Each wall is flat, endless, passes through zero and stands at right angles to its row. A trip goes straight from one point to another. List the walls that it crosses, first one first.

Walls:
(1): [-14  32  -9]
(2): [-8 -6  0]
(3): [-46 -11   9]
(4): [ 7 17 -9]
(5): [67 84 -3]
(6): [ 4 -3 13]
Trips:
[ -4  14 -20] to [13  1  1] -> 1, 6
[-15  33 -18] to [ 13  36 -43] -> 3
[-33  39 -20] to [32 23 -3] -> 2, 3, 6
[ 12 -22 -12] to [-27   3 -34] -> 3, 1, 4
[-21  61  -5] to [-25  48 -21] -> none

Walls:
(1): [  0 -17 -14  41   3  14  29   2]
(2): [ 55  -6  13 -23   1 -39 -17  30]
(3): [  3 -22  10  57 -54 -24  15  32]
Trips:
[ -8 -38  -2   8 -10  -3 -10 -15] to [-31  51  16  12  -8  -3  69  19] -> none
[ 10 -14  27 -27  29 -44 -15 -56] to [-16  24 -29   6 -12   8  12 -47] -> 2, 1
[ -2  28  39 -15 -19   7  37  27] to [ -3  -5 -26  13   6  39  34 -17] -> 2, 1, 3
[ 19  -9  49   6  25   9 -17  -8] to [-46   0  23 -12  52   5  12 -23] -> 2
[-32  -6 -16  30  23  10  16 -21] to [ 31  -6   7 -35  -6 -45  44  45] -> 3, 2, 1
[ 23  -4  29  29 -56  43 -33  50] to [ 36  48  44 -45   4  21  25 -47] -> 1, 3
[  6  -7 -24  -1  -5 -19  24  33] to [ 12  -6  34 -15  76  20 -17   5] -> 3, 1
[ -9 -23 -17  26 -15   3  -5 -34] to [  2 -20   6  28  41 -54 -32   1] -> 2, 1
[ 30  26  10  17  33  29 -73 -27] to [-10  34  42   6  57 -28 -41  30] -> none

Walls:
(1): [ 51   1 -28  -7  -6  15  24 -22  -2 -21   2   4]
(2): [ 19 -10   3   1 -49   7 -31 -13   0 -18 -16 -22]
(3): [-80  -3 -30  20   5  34  34  35   0 -10 -33   5]
(4): [ -8 -18 -10 -52  70  -9  -5   4  69  -9 -27   5]
(5): [ 14  -6 -12  18   9  33 -18  14 -31  -8 -17  28]
(6): [  2 -18  48   6 -12  11   4  12   9  29 -18  13]
(7): [ 55   2  -4  15  11 -83  -6  -5  -8 -19   5  -4]
Trips:
[ 22 -28 -12 -84 -59  -7  27  70 -36  20  33  11] to [  3 -31  -9  49  37  36  -7 -21  11  24  13  32] -> 5, 2, 3, 4
[ 13 -27  39 -46  27 -50  -1   2  48 -14  10 -38] to [ -8   2 -36   8 -45   6  32   7 -12 -11 -53  -5] -> 2, 1, 3, 6, 4, 7, 5
[ 37 -14 -26  41 -17 -12 -14  25  -5  58 -46  49] to [  3  42 -21  33 -41  10   0 -25 -24  41 -41 -18] -> 3, 7
[ 61 -11  16 -19   0 -30  -7 -10  13  28 -19  12] to [ 11 -56  22 -17 -36   7  -5 -27  45 -37 -24  20] -> 7
[ 23  24  32  -8  -6  -7   2 -31 -33   2 -11 -21] to [-34 -24  -7 -28  13 -17  -8   9 -23  18 -71   2] -> 1, 5, 4, 3, 7, 2

Walls:
(1): [  6  51 -22   1   8 -11  15   5  11  19 -73 -49   2 -20  -2  -8  27  28]
(2): [ 27 -29  -6  21  -4 -65 -35   1 -30   8   1  32 -37  20 -56 -28  -6  11]
(3): [ 20  -8 -10 -14   9   3 -18   7  54  -8  32  10  24  12   6  28 -27 -58]
(4): [ 17  12  29  31 -35 -30 -17 -52 -34 -42 -23  -6 -56  11   2 -16  12  29]
Trips:
[-49   4  28   8  35  -8 -61  47 -17  -1 -15  61 -57 -15   0   9  23 -50] to [  5   1  -4 -17   7  31 -34  22   2  -8 -83  -3 -10  58 -35 -29 -23  11] -> 3, 1
[ 31   4   2  26 -15  26  25 -20 -17  30 -32 -11  22 -33   3 -44  -7 -19] to [-12 -34 -75  48  27 -43   9  18 -15 -15 -49   9  -8   6 -26   9 -12   5] -> 2
[ -1 -26   7 -54 -23  15  19 -26  -4   4  15  36  22  22  11  30   0 -62] to [ 17 -12 -25  -8  21 -18 -18  17 -19   6  -6  19  37  59  38  -8  35  56] -> 2, 3, 1
[  4  19  41 -26   1 -33  -8  26 -16  32  19 -25   5 -17  28  29 -41  32] to [ 31  13 -22   4 -35   0  19 -10 -15  43  29  -5  17  18   7 -21  -6 -39] -> 3, 1, 2
[ 49  21   2 -16 -24  42  38 -30  15 -32  14  50  -8 -13 -24  34  14  12] to [ 33 -17  -7  10   6   8 -25 -18 -39 -40   9 -31   6  25  67  -2 -15 -26] -> none
[-22  49  -6 -43 -16  -1 -17  15  49 -40  31 -15  45   9   8  21   1 -50] to [ 20 -16   7  -8 -28  16  14 -13   3   7  21  51  10  27 -15  41  -5  25] -> 2

Walls:
(1): [ -5  47  12  15  22   8  -7   0  52 -40 -16  -5  49   2  -2   5  -5  29
 -25  26  -8 -31  11 -22  -8  13 -33  -1 -34 -21 -29   4]
(2): [ 35 -19  -2  25  10 -17 -16 -17   7  19 -32  46  15  38  15  35  33 -30
  -5  19 -10   0 -31  28  23 -12   3  32  20 -38  -8 -46]
(3): [-12  -9  43 -44 -12 -28 -14 -28  -1  -6 -42  25  21  12  18 -30  33  48
 -43  29  17 -59  -1  -3 -30  -7  16 -15 -44 -11 -37  -9]
(4): [-16  16   8 -22  18 -23  10  13 -32  -6 -12 -13  15 -19   1  -9 -17   7
  13   1 -45  37  -7   4  -7 -32  10  -8  19   3  -3 -27]
(5): [ 36  -7 -18 -24 -18  -9  29   3 -57  -8 -18 -39  -4  18 -18  17   3  45
 -20  46 -13  11 -44  17  -9 -29   0   7 -18  30  37  -4]
(6): [-14  -8 -31  25 -32   1   6 -10 -26  20  -7 -14 -19 -18 -43 -31 -11  10
 -27  25   6   9  48 -34 -11 -16 -28  18 -40  28  29   4]
(7): [-40  -2 -11  -8  11  30  56  10 -17  19   3 -57   7  24 -26   2   8 -21
  -8  53 -36  -6  40 -14  26  18 -18 -23  42  -2 -53  27]
Trips:
[ 39 -31   3  -6  -3  -2  61 -13 -13  27   4  25  39  29  33  29 -56  37
 -11  -7   1  40  41 -23  22 -17 -28 -55 -21  28 -35 -42] to [  1   3 -28  16 -36   5  24  11  28   8 -32  13 -18  53  -7   5  16  33
   6  11  32 -28  18  23  21 -55  22 -12  -2 -35  -4 -11] -> 4
[ 23 -43 -13  12  21  19 -29 -34  38  -3 -18 -85  -7  53  17  12 -21   1
 -42  19  13  39  17  68  -5   6   0  17 -12 -19  -1   9] to [  2   7   1  15  37 -15  -6  14  70  28  57  26 -13 -11  55 -17  13   3
   8  -6  10  26  -7  52   2 -56  14 -10   6  36  18 -36] -> 7, 1, 5, 4
[ -4  -4  29 -27  18  19  24  -5 -14   8 -16  30   1 -17   5  46  23  45
  16  20 -53  31  27 -23 -38   6  20  18  18 -43   9  13] to [-42   7 -25 -42 -20  -2  26  -1   6  12 -10  41  15  13  30  37  10  -1
   9  -1  -9 -12  -4 -10   2   8 -21 -25  -6  22 -14 -11] -> 5
[ 30 -45 -21   3  21 -14 -30  13 -19 -41  42  26 -23  27  -3  26 -50  44
  20 -72   9  38  56 -22  40  16   6  -8 -13 -71  22 -39] to [  9  29   3  80 -53  13  11  27 -18 -46 -11  60  12  58  40 -12   9 -18
  21  -3  -4   2  17  28  22 -10 -11 -33  35   8  20   9] -> none

Walls:
(1): [-36  26 -49  -5   4  21 -15 -44  75  -2 -13 -13  18  13  -4  13  -1  13
  40  -2  11 -26  57  43  -1  -1  15  27  24 -15 -24   3 -12  -4  -7  53
   1   8 -43 -36  35   9 -18 -49   9  23  -1   2]
(2): [ -8  24  28  41  34 -24  -4 -43  15  -7   5  -6  -4 -65 -19 -29  52  70
 -36   9 -30   5  24   3   6   9 -11  48 -25  -8  24   2   1 -20   0  -3
  14  31 -28 -38 -19 -16  26 -29 -12  23 -18 -21]
(3): [ 36  21  22   9  -8 -34  10  12 -63 -16   2 -78  10 -16   6  -7   0  53
 -42  32 -19  -8  -2   8  19  -3 -28  -5   9 -14  -8  -9 -12 -56   8  55
 -41  14  22   6  35  -2 -10 -19  13 -27 -13  -5]
(4): [  6 -22  33  -6   8 -51 -15 -11 -50  14  -1  41 -10  -2 -32  24 -41 -17
  53   7   7  49  -5  52 -12  19  -3  32  -3  32  25 -37 -45   4  -1 -20
  21   1 -13  -9  55  31 -13 -22  -4  68 -29 -46]
(5): [ 18  27  23 -25  45 -31  18   9 -38  46  -6   1   6 -32 -11 -11 -26  25
  21  49 -36  -7 -12 -18 -11  -8  37   8  -3  16  -4 -24  19 -16 -12 -11
 -20 -34  23  54  22 -36  21 -15  -7 -27  15  -9]
(6): [ 17  67 -16   4 -22  12  25  11  -7 -26  15  15  17 -14 -19 -19  26  14
 -11  11  43  13  -4  28 -22  -9 -37   3 -48 -47  -9  16   6  37 -46  16
 -36   5 -23  21 -18  20  -9  40 -10   8  31  -5]
(7): [-26  -3  33 -24 -31 -56 -59  -9   2  25  21 -22   3 -30   8 -46  -6  -1
   9 -14   7   5 -36 -34  24  34 -23  29 -29 -15   3  21 -18 -21  20  44
  25 -14 -10   3 -56   9 -41 -15 -33  -7  30  14]
Trips:
[-21  10 -28 -27  19 -16  56  14  13 -11  -3  53  56 -48  29  21  82 -59
 -14  57 -57  23  52  19   8 -22  15  11  -9   1 -54   9 -16  33  28 -62
 -18 -21 -10  13  29 -17 -21 -22  14 -18  28  -6] to [  5   4   0  -3 -11 -12   6  15  16 -45  28  41 -32 -17  -8  17  -6  37
  16 -13   6  -1   3   0  14  16  29  53  -4  -6   2  45  -7 -40  57  13
 -18 -54  24   4  -9 -12  16  28  16  25  51 -27] -> 7, 4, 1
[-42 -17  28  -6 -44  31 -40   4 -45  33   6  25 -40 -24  39  27   7  18
  -5 -19  59  -5   2 -25 -15  32  29  12  49  18  47 -60  10   0 -25 -17
  11  -9  19 -74 -29 -72  41  41  25  23  25 -20] to [ 22  27  31   3   2 -35  34  20   7 -22  18   2 -23   9 -16  10   6  24
 -46 -13  -8  -4   6 -15  75  37 -34 -18 -10  -3   1  19 -10  18 -63  10
  26  -5  -7 -26  17  -5   0 -19 -12  32 -12 -30] -> 7, 3, 6
[ 28 -26   3  24   2  41   8  21  -7  -2 -13 -19   4  36   3   4  12  31
  12   6 -20 -18  -7  19  28  -6  29 -20  14  47 -13 -23  -2  25 -14 -10
  26  11 -32 -29  -7   9   6   1  31 -38   9  14] to [ -5 -27  41  -2   8  31  56   0  26 -55   1   7  13  31  41  14   7  11
 -46   0  45  17 -31   8 -32 -22  50  24 -10 -17  12  14  33 -16 -26 -45
  37 -43   6   4   8  25  27  -6  -8  -3   1  -2] -> 1, 6
[-63 -21  15 -42  -4  51  33 -13  26  46  -2 -20 -26  54  -3  32   0  26
  12   1 -32   2   2  25 -34  49  61  25   7  47 -56  10   4   6  35 -12
 -30  19 -21 -46  14 -41 -39  21  -2  29 -25  -1] to [-15  60  18   7   1  24  -1 -46 -20  13 -20 -72 -28  28  26  39  13   3
 -49   2  37  41 -25  -1 -36 -12  49  27 -17  50  -7  -9   6  14  18 -21
  25 -11  -9 -31 -26  51  17   4  48  -2  19   5] -> 2, 4, 1
[ 16  -5  -7 -41  -7  19   9  44  -3   9  29  41   3   2 -32   3 -10  32
 -22  29 -22  15   9  57 -28   2 -32  44  -9 -22 -12  21   4  -2  15  43
  17 -12 -11   1 -28  29  -9  -5 -29  -3 -25 -39] to [ 35  10 -40  28  15   5  37 -23 -15  34 -25  -9  21   1  55 -17 -56 -11
  29 -46 -57   8  25  20 -12  31  50  37  29  -8  -4  41  -2   5   9 -47
 -14 -15  28  24 -31 -29  34   4  -9  11 -49 -16] -> 5, 7, 3, 6, 1, 2

Walls:
(1): [-46 -56  -2  27 -33 -18  24 -47  -5   5   9  12 -38   8 -22  -5 -16 -13
  15   3  26   8 -71 -38  -1 -40  42  30 -25  15  55  25 -10  36  16 -51
  28  -8   6 -22  46 -37   4   3  27   2  27 -14]
(2): [-18  -6   8 -23   2  -9 -18 -24 -33 -56  14 -47  16 -39 -11 -50  27 -18
  62 -19 -10   2 -43 -26  36 -22  18  26   2  19 -10  10   6  49 -10  10
 -49 -24  30  -8  40 -21  11   0 -22  46 -23  11]
(3): [-17  21  19 -28  31 -17  19   9 -25  17  -6 -18  13 -38 -39   7 -29  15
  -8 -17  53 -18  36  -1  24 -16 -42  25  28  11   1  -1 -27  13   5  -8
  36  29  30   5  -4  -6 -13 -15  12 -24  26 -57]
(4): [-23  10 -44  -7 -10 -12 -40 -38  43 -16  44 -36   4  26   2 -19 -14 -24
  21   8   3  20 -23  -8  12   5  35  22  18  34 -25   3   2 -52   5  39
  26  30 -11  -6   3 -37  -8 -14  28   6  18   6]
(5): [-52 -19   6 -13 -32  -5 -10 -32 -29  36  49   2  -7 -16  36  14  -4  18
  -6 -44  20  11  -5 -27   9 -20   1 -13  20  41  -4  10  56   7   3  -1
 -47  30 -15 -58  -8 -30 -32 -33  33   5  35  20]
Trips:
[-15  -6 -22  -3 -16 -24  18  23  41 -17  15 -16   5  21  14  -2   3  14
  11  -5  27  18   0 -35 -29  19  12  39  64 -36  -9  27  13  40  29 -11
  -8  -8  13  14 -36   4 -21  -5 -47 -16 -42 -24] to [-19  31   4  12 -32 -17  16  15  -6  18  11   3 -15  35 -33  20   3 -10
   5 -23  -8 -10 -19  28  13  21  -6  11  -6  31  -9 -20  33  31  23  17
  23  -7  34   5 -27 -15 -22 -33  13   0  13  23] -> 1, 5, 2
[ 46  32  74  22 -12  26 -11  20  -2  -9  20  11 -11   2 -26  20  10 -57
  29 -32   3  -5  12   3  13 -23   7   3  63   9  34  23   3 -45 -13  13
 -50 -39 -65 -12  -8 -28  14  43  23 -27 -23 -26] to [ -3 -24  38  31   1  53  17   4  52  41  22 -28  17  -1 -22 -48 -14  38
 -23 -18  34 -32 -11   9   0   3  -5  10  33   1 -10   6   3 -26 -48  14
   5  57 -44  10  11  32  -4 -50 -28 -37  27 -19] -> 2, 3, 4
[ -2 -20  -9   7  31  10  -1 -48 -59   8  20 -30  17 -30 -23 -30  -9   3
   2  -4 -13  17  63  19 -13 -23 -10 -39  15  11 -66 -37 -10 -14   8 -16
 -30 -28  10  57  24 -19  -9  22 -12  12 -35  31] to [  5 -19  32 -35 -15   0 -18  -6  14  10 -16  22  36  19  18  -1   8   5
   2 -29  24  15  55 -17 -16  -1 -12 -25 -35 -31  27  -3 -24   0 -26   9
  -3  18   7  20 -32   1 -33  24 -38  50  21 -26] -> 2

Walls:
(1): [ 15 -10  -8   0  12  29   9 -20 -49 -11  21 -19 -29 -20   4  21 -12  19
  -7 -39   2  -7  23 -54   6  19  -2   9   7 -31  28 -72  -3  27  22  -1
  18  23  -7 -14  11  13  22 -26   2 -15 -26  47]
(2): [-63  -1   8  21  22  22   3   4 -18  10  34 -23   0  -6  48   7  34  19
  28 -10 -15  27  31  22   0  -7 -20  -7   1 -12  -9  34  63  23 -49 -15
 -81  -6  15 -26 -31 -17 -22  10  28  48  33 -42]
(3): [-47 -14  17   8 -21  -5  -4  35  -6 -23   9 -30   5 -23 -46 -34  42  20
  -7  16 -17 -60  -4 -32 -19  10 -31   4  27 -21  50   3 -10  18  16  26
  -2 -48 -18 -13 -29  28 -36 -63  15  53  42 -15]
(4): [ 78  24   6  13 -32  33 -29 -13  53  24  12  10  28  13  39 -53 -23  -2
 -26 -26  22  13  16   1  28  12  17   9 -23  19  27  16   5   0 -40  -4
 -16  28 -52  22  45 -11  -6 -17  38  21  -7 -37]
(5): [ 22   8  34  -7 -16  29 -23  41 -10  45 -72 -29  15  29 -11  14  22   2
  -4 -19  37  29 -36 -18  -4  90  21 -38 -11  -5  38  34  -4  23 -20  -8
   9  -7 -47 -10 -30 -17 -10 -12  45 -28 -29  -2]
(6): [ 13  63  -4 -33 -14  10  28 -12  -7 -28 -31  34 -35 -12   7 -53 -11 -27
  19  28  -1 -24 -36  -3  18  12 -47 -23  46 -17  17 -45 -27 -19   2  -9
  -5   2  12   8 -20 -26 -10  -7  18 -31 -17  -1]
Trips:
[-29   2  28 -46  18  27  19   3  58  -2   0   8 -20 -34 -13  13 -12  -4
 -63   6  30 -10   6   0 -38  38  20  25 -28  68   4  17 -23  26  32 -50
  12 -58 -26 -14   7 -12 -19  75  -3  -9 -16  22] to [ 19  14 -18  55 -34 -32 -59 -13  27  16 -17  26  32  17 -29 -35 -21 -14
  22   2 -31 -23 -12  -1 -10  26 -44 -17 -23 -10  52 -38 -33   3  15  20
  23  -5 -28 -19 -16 -23 -23 -28  10  25  10 -19] -> 4, 3, 6
[ 39 -16 -14  11   3  21 -27   7  -3 -52 -33 -19 -39  -6 -23 -30   1 -31
  21  13  50 -33 -13  52 -10  44  14  33 -18   6 -29  -4  20 -38  14   8
  47  -2  12   1   1 -13  10  -7 -62 -30  -6 -15] to [ 21  18  43 -42  15   4  -5  -2 -33 113  41  23 -12  33  13  30  54  26
  36 -34  37  -7 -17  20  29  24  -4 -40  -9  23  47 -36  23  45  13  26
 -17   1 -38  17   1  61 -38 -33 -17 -14  17  11] -> 1, 4, 6, 3, 2
[-28 -10  -2  30   9  25  17  -5 -59   4  46  26   5 -31 -12 -16  51 -29
  13   7   0  -6  32   9 -79   0 -25  10   6  22  48 -15  10  36  61 -41
 -23  58  12   0  -3 -24 -39   4 -39  16   0   6] to [-56  22  -3  27 -14  42  10 -37   6  80  17  15   9  23  49  25   4   0
   2  26 -12  34   6  16  32 -32  32  -7  35  36 -43 -36 -10 -61  55   3
  16  18  -3  13  -9  31  16 -16 -17 -13   3   2] -> 3, 1, 2
[  9 -33  -3   6  13  -8 -50  13 -13 -49  -1   4   1  16  14 -48  30  30
 -16  34  -4  -8 -47  28  12 -20   3 -50  26  18  -1 -15   8  34  20  -5
  13   9   4   1 -58 -23 -17  19  47  23  52 -54] to [-34  28 -14   9  37 -19  28 -14  19 -10  24  27  16  16   5 -21 -19  55
  -5  35  41 -22  20  -8  35  14 -40   6 -52   4  -8 -11  31 -21 -18 -34
   4  -3  36  41 -24 -29  -2 -54 -24  -8  22   5] -> 5
[ 32   4 -11  21 -13  -2   3  19  39  -8 -32  12   8  10  -8  40 -12 -33
   1  44   6   8  31 -59  -4 -14 -11  14 -15   9  16  40 -14  37   4  48
 -40   1   2  -9 -25 -16  -3  -5 -48  23   8  11] to [ -3   1  -5 -52  -6   8  -8  -1  42 -14 -27 -48  12  13 -32 -18 -38  48
 -19 -27 -50  12  10  41  -4  71 -19  12  -6   3 -26 -30 -20  69  -6 -11
  17  34 -19  -9   4 -19  -8 -12  -1 -47  25  19] -> 1, 3, 6

Walls:
(1): [  0  11 -51  27 -16  20  47 -11 -17   9 -64  26  18  39 -36 -18 -28  13
 -11  45  41  86  -7 -14  -2 -44 -24   8 -10 -14 -16  25  12  -9 -18  17
  68 -13 -26   9 -38 -32 -39  -8  -2   2  -5  -1]
(2): [-17 -16 -59 -36 -26 -23 -16  -2 -33 -54  -4 -28  -2   4 -50  29  -1  18
  19 -20 -55  42 -25   4 -15  28 -42  39 -27  32 -35 -32 -29  -2  42 -10
 -29 -80 -24 -28   7  27   3  40  -4   6  47  51]
(3): [ 13  13  12  50 -31 -24  53  21 -21  -6   4  -7  -4  -6  28  31  31   2
   1 -22 -19 -44   6  -1   7   8 -43 -12  -1  17 -28 -23  24  22  29   2
  10  36 -49  23  60   5 -44   1   3  33  -7  -2]
(4): [ 17  15   9  38   9  37 -33  -6 -14 -25  50 -64  18  -7  14  13  12 -25
  26  10   9 -27   6  -1  -4  30  -2  -6  47  55  41  11 -27  -2   4   9
  46   0  13  24  71  33 -38 -44   3  -1 -62   3]
(5): [ -1   5  -2 -18  81  -2 -13  -9  37  -8 -15  22  45 -10  -5 -10   2  22
 -12 -38 -20  12 -21  31 -17 -21  -1   6  17 -17 -76 -18  -7 -11   8  28
  27 -35   7   3 -40  -9 -33 -37  17  -2 -19 -53]
(6): [-33 -26  64  23  16   9  22  -6  15 -16   7  44  27 -17  22  -9  59  16
  13   4 -46  -4  12  -3 -12  -8   6   4  13 -10   9 -20   1  -6  -1  71
  13  39 -13  38  42  48  24  -7   3 -41 -16  33]
(7): [-41  43  11  33  16  16   8 -10  16  -2  13 -26  -3 -18  50  -1 -17  17
  32  13 -21  23  37  29 -28  33   7   6  -7 -24  -3  -3 -14  -9  -1 -34
 -15   7 -21 -15 -16 -11   4 -19 -18   1 -34 -19]
(8): [  8  10  52  11  19  39  30  10 -10 -32 -32  14 -11   5 -30 -25 -16 -25
 -23 -16  -1  23 -36 -27 -12  -6  35  11   6 -29   8 -20 -13  34 -38 -62
  18 -19 -45  37   8  10 -49   5   1  18 -13  -4]
(9): [ 12  -3 -30  17  17   9 -14  10 -18  39 -32   4  49 -13  64  -8 -79  -8
 -17  15 -18 -10  28   5  24 -38  20  -4 -34  -7  29  41  29   3   5  11
 -33  45  15  53 -37  18   3  55 -26  23 -35  26]
(10): [ 25 -13 -23 -50 -18  20   6 -46   4  -3  -4  15 -53  20 -43 -29 -23  23
 -15 -50  13  11  34   0   3  -1  32  18  17 -47   7 -19  10 -41  37   6
 -27 -10  58 -27 -21  -8  -6   6  -8 -82   3  59]
(11): [-10  -6 -23  11  -3  45 -22   9  16  -4 -18 -14  31   4  -2  21 -48  24
  -7 -44  11   7 -36  15  25  13  13 -17  -9 -32 -42 -20  10 -25  22   5
 -32  42  14 -11  39   6  21 -25 -31 -54  -2 -17]
(12): [  0  37 -18   2  22 -70   1  16  13  10  16  57  -8  11 -12   4  -4  20
  75  -5  11  50   2  35 -25 -11  -7 -31  34  13   3   5 -63 -22   3 -23
 -27  18  15 -41  26  -5  47  37  13  26  52 -50]
Trips:
[-20  -5 -26  35 -27 -19  36  18 -18 -42  33  36  13  52 -24 -34  29  24
 -10   9 -23 -36  -6   0  -4  56   0 -24  15 -17 -33  -4  46  22  26  48
   9   5  -2  78  32 -16  21  52  13 -19 -38  29] to [ 23  -3  -8  -7  26 -25  -6   0   8 -22 -50  18 -11 -22  -4   9   1  22
 -31 -14  48 -30  36   7  10  26  29  59 -18 -23  20  30  15 -17  10   2
  11   3  10  -5 -32 -59   5 -16  18  43 -18  24] -> 11, 4, 2, 5, 6, 3
[  8   9  34 -67 -14 -18 -42  40 -48   3   2  34 -22   2   0   6 -31 -35
   0   3  -9  -8 -31  69   6 -32 -43  11  25  39 -24 -25  54  39 -10  12
  16  69  34 -17 -17 -27  18   7  37  24 -50   4] to [ -6  43  12  21 -29  -1 -11  39  -1  -7  -9  14 -19  10  18  11 -45  -5
 -26 -54   1   7 -30  33  39 -23 -17 -14 -23   5 -24 -42 -11  -2 -53  35
  -1 -14 -32   4  32 -86 -26  -4  -9   1  35 -41] -> 11, 1, 8, 9
